Each row is a point. The window is the flat piece filled in between its corners: a triangle in 3 columns, a solid with four corners in 4, and so on. A path goes straight from each point to the next, and from the last back to the first. After which points does the path pass through the window?

Window (3 x 3):
[[ 2.7 -0.3  1.0]
 [-1.3 -5.7  9.9]
 [-0.6  2.3 -3.3]]
Path:
(1): [0.1 4.2 0.4]
(2): [ 0.1 -1.4 -4.3]
(3): [ 0.6  1.9 -6.6]
(4): [-0.1  6.2 -0.9]
(5): [-1.8 -0.6 10.2]
(6): [-1.3 -5.3  4.9]
(7): [ 0.7 -1.3 -3.4]
(8): [-2.2  6.3 -1.4]
Through the window after points: 1, 7

Window, 4 rows:
[[ 4.1 -4.0 -7.1  2.4]
 [-6.0 -4.4 -1.3 -5.0]
 [-3.0 -1.5  4.0 -2.6]
 [ 3.2  6.2 -1.0 -2.6]]
Path:
(1): [ 4.1 -0.5 -0.8 -4.8]
(2): [-1.6 -6.2  1.5 -7.4]
(3): [-6.7 -2.8 -2.5 -3.2]
(4): [ 1.5  5.6 -1.9  4.6]
(5): [ 6.6  3.2 -2.1 -3.8]
(6): [ 6.7 -1.6 -2.3 -4.6]
(7): [ 1.1  7.9 -3.3  4.0]
(8): [-3.7  1.0  1.8 -0.2]
(9): [ 0.3 -4.1  3.9 -6.6]
(10): [ 0.1 -3.5 -1.3 -4.2]
(11): [-2.7 -0.4 -1.4  3.6]
(12): [-10.1  -0.5  -0.9  -1.2]
(13): [-1.4 -6.4 -1.5 -6.9]
(14): [ 5.3 -3.7  0.3 -4.8]
(15): [-1.0  1.3 -2.0  4.7]
(16): [-1.8  1.9 -2.0 -1.8]
Through the window after points: 2, 8, 10, 12, 16

Window (4 x 4):
[[ 3.7 -3.0  5.4 -3.4]
 [-0.5 -5.0 -0.1  2.9]
 [ 5.4 -3.4 -0.7 -1.2]
 [-0.1 10.4 -5.1  4.2]]
Path:
(1): [ 3.6 -4.5 -2.4 -4.7]
(2): [ 1.4 -1.7 -6.2 -1.4]
(3): [ 3.6 -2.0  1.9  5.0]
(4): [ 9.0  1.3 -1.3  4.5]
(5): [-1.4  0.5 -3.6  0.0]
(6): [ 1.8 -7.1  1.8 -2.7]
(7): [ 5.3 -5.0  4.5  0.6]
(8): [ 2.6 -4.0  2.1  4.2]
(9): [-2.5 -4.3 -2.1  0.9]
(10): [-1.4  6.0 -6.3 -2.8]
(11): [ 1.8  5.0 -0.5  8.3]
(12): [7.9 0.4 3.2 2.6]
(13): [ 2.8 -2.9 -2.3 -2.1]
(14): [-4.6  4.9  0.4 -2.8]
(15): [2.7 1.0 1.2 2.4]
(16): [3.7 1.9 7.9 3.1]
Through the window after points: 8, 10, 12, 16

Window, 6 rows:
[[-3.5 -5.8 -1.0  3.0  2.4 -4.1]
 [-0.8  3.1 -1.0  7.4  0.0  0.4]
 [ 3.8 -1.7  2.9  6.1  0.0  0.5]
 [ 0.3  1.6  1.7  2.1 -1.2 -1.6]
 [-8.0  3.8 -5.9 -3.3  7.2  9.3]
 [ 2.6  0.1 -2.7  3.9 -2.8  1.6]]
Path:
(1): [ 5.4  0.1 -3.6  4.4  4.9 -1.2]
(2): [ 5.2  1.4 -6.3  4.0  2.2 -2.2]
(3): [-3.3  1.1  2.3  5.6 -2.3  2.2]
(4): [-2.3  0.6 -3.0  2.5 -1.5  3.7]
(5): [ 2.0  1.7 -3.3  1.3  3.3  2.8]
(6): [ 2.2 -3.1 -4.1  2.5  5.1 -3.9]
(7): [-1.9 -1.7  4.0  5.6 -3.6  2.1]
(8): [-9.0  1.1 -3.6 -0.5  3.0 10.0]
(9): [-2.4  3.1 -6.9 -1.3 10.0  4.7]
(10): [-2.9 -2.2 -4.8  6.3  8.2 -6.9]
(11): [-2.4 -4.2  1.0  0.9 -1.8  0.3]
(12): [-1.3 -2.5  2.4  4.4 -3.4  1.1]
Through the window after points: 2, 4, 6, 10, 12

Window (8 x 8):
[[ -8.3   2.6  -3.0   3.8   1.7   6.1   4.1  -5.1]
 [  2.1  -2.4  -2.7  -5.2  -4.6  -1.0  -2.8   2.0]
 [ -3.7  -0.9   3.6   4.1   8.8   3.2   7.4  -4.2]
 [ -5.0  -4.3  -6.2   0.2   0.4  -8.6   3.4  -0.7]
 [  6.9   5.9  -2.0  -5.8   2.5  -4.2 -15.9   6.6]
 [ -3.1   3.1   0.0   3.4   0.2  -4.1   9.8  -5.2]
 [  1.0  -2.4  -1.6   4.5  -3.3  -5.3  -4.0   1.6]
 [ -5.5   2.1   1.4  -0.7  -1.0  -0.4  -0.8   5.2]]
Path:
(1): [-0.5  1.8 -4.8  2.9 -1.6 -1.3  5.7  8.3]
(2): [-4.9 -0.8  1.6  2.5  0.5 -2.9 -3.8 -3.4]
(3): [-4.4 -2.1  2.9 -2.8 -3.9 -4.4 -4.1 -5.5]
(4): [-1.0  1.5 -6.1  0.9  1.8  1.5  1.8  3.6]
(5): [ 1.1 -1.2 -2.7  4.3  1.4  1.7  6.6 -0.7]
(6): [-5.4  0.7  2.0  0.0  3.8 -3.3  3.3 -3.6]
(7): [-8.3 -1.9  1.8  1.4  0.2  0.8  2.8 -4.8]
(8): [-5.1  0.4 -4.1  4.8  0.1  0.3  6.8 -1.4]
(9): [ 3.1  1.4 -5.3  0.6 -0.5 -1.2 -0.9  5.8]
(10): [-2.5  2.4 -0.8 -2.5 -1.2 -4.1 -6.9  2.2]
(11): [-0.8 -1.3 -0.7 -3.2 -2.8 -3.4 -3.0 -2.3]
(12): [ 2.5 -1.0 -3.6 -2.1 -2.6  0.2 -0.3  4.9]
Through the window after points: 3, 5, 11

Window, 8 rows:
[[ -0.8  -0.7   6.4   5.4   3.5  -3.1   3.0  -0.3]
 [ -3.8   1.6   5.0  -2.5   0.1  -5.0   4.6   0.9]
 [  2.7  -2.5  -4.2   1.3   0.3   1.4   9.9  -2.8]
 [  1.1  -2.4 -11.9  -2.2  -0.6   3.5  -0.1  -4.4]
 [ -2.9  -8.4   7.1   4.2   1.6  -0.8   6.0   6.0]
 [  3.5   1.7  -7.7   0.9  -5.2   1.9   1.8   0.0]
 [  1.8   3.7  -8.7  -1.5   2.7   3.3   3.6   1.3]
 [ -4.6  -1.5   9.2   1.6  -0.4   4.0   3.1   0.7]]
Path:
(1): [-8.7 -1.1  2.9  5.0  1.7  0.5  6.1  1.6]
(2): [-0.5  1.7 -7.3  1.8 -2.7 -1.5  4.3 -0.5]
(3): [ 4.4 -5.5 -4.6 -5.7  4.9  2.9  0.9 -3.9]
(4): [ 4.2 -2.0  4.1 -4.9 -0.2 -0.1  4.6  1.9]
(5): [-6.5  3.3 -0.4  1.3  0.6 -3.8  4.0  0.1]
(6): [-7.0  1.2 -0.8  3.1 -2.4  4.2  4.2 -2.3]
(7): [ 2.1 -3.6  8.9 -0.1  1.5  1.3  4.0  2.2]
(8): [ 3.4  0.3  3.8 -0.8 -0.7 -0.2  3.6  1.9]
Through the window after points: 4, 6

Window, 9 rows:
[[ -3.0  -4.9   4.5   3.9   7.0   1.8  -1.5   5.9  -2.0]
 [ -4.2  -1.3  -2.5   1.5  -0.9  -9.3   0.7  -1.3   1.6]
 [  5.7   2.3  -1.9  -8.6   0.8  -8.2  -1.8  -1.9  -8.2]
 [  2.4   3.0  -1.9  -2.9   1.5  -4.2  -2.3  -6.4 -12.2]
 [  2.8  -0.6  -7.3  -4.9   1.0  -2.1   2.3  -2.1  -0.1]
 [ -7.5   2.3   3.5  -2.8   2.5  -0.9  -1.3  -1.7   0.9]
 [  2.9   1.4  -5.7  -2.9  -0.3   3.6  -8.5   1.4   2.1]
 [  2.4  -2.0   4.0  -3.2  -6.4   9.0   2.5   2.7  -3.0]
 [ -3.3   2.1   3.3   5.5   2.4  -4.3   9.1   7.5  -0.1]]
Path:
(1): [ 4.1  1.4  2.5  0.7  2.3 -2.3  2.6 -2.7 -5.1]
(2): [-9.1 -1.5 -4.4 -4.5 -0.6 -5.2  2.6  6.1  0.2]
(3): [-2.0 -3.1 -2.2 -3.2 -0.5 -2.4  0.3  2.3 -8.9]
(4): [ 5.6  6.8 -3.4 -3.5  3.2 -2.3 -0.6 -9.2  2.8]
(5): [ 4.0 -1.8  0.4 -0.4  1.4  0.2 -3.4 -5.6  2.0]
(6): [-3.0  2.5 -2.6 -3.3 -2.6 -5.0  1.8  1.4 -5.6]
(7): [-4.7 -0.4 -2.1 -2.1 -1.4 -8.3 -1.2  3.9 -6.8]
(8): [ 4.3  0.4 -0.1 -2.2  3.9  0.1  5.0 -5.2 -2.1]
(9): [ 2.4  0.9  4.9 -0.4  8.2 -1.2 -4.4 -5.1  3.7]
(10): [-8.1 -1.3 -3.2  0.7 -2.8 -1.3  3.2  4.0 -4.5]
(11): [-1.2  3.1 -0.2 -6.3 -1.2  2.7 -1.5  4.5 -7.4]
(12): [ 1.8 -0.8  1.4 -1.2  1.5  0.4  0.3 -1.6 -1.2]
(13): [ 7.1 -0.6  5.2 -3.4 -0.7  2.0  6.9 -2.4  1.4]
(14): [-0.7 -0.9 -5.2 -3.0  0.2 -0.5 -0.9  1.2 -2.9]
(15): [-4.5  1.1 -3.8 -1.6  1.3 -2.2 -4.0  3.3 -4.1]
(16): [ 6.2  1.9  5.6 -6.1  1.1 -2.9 -0.3 -5.1 -3.2]
Through the window after points: 3, 13
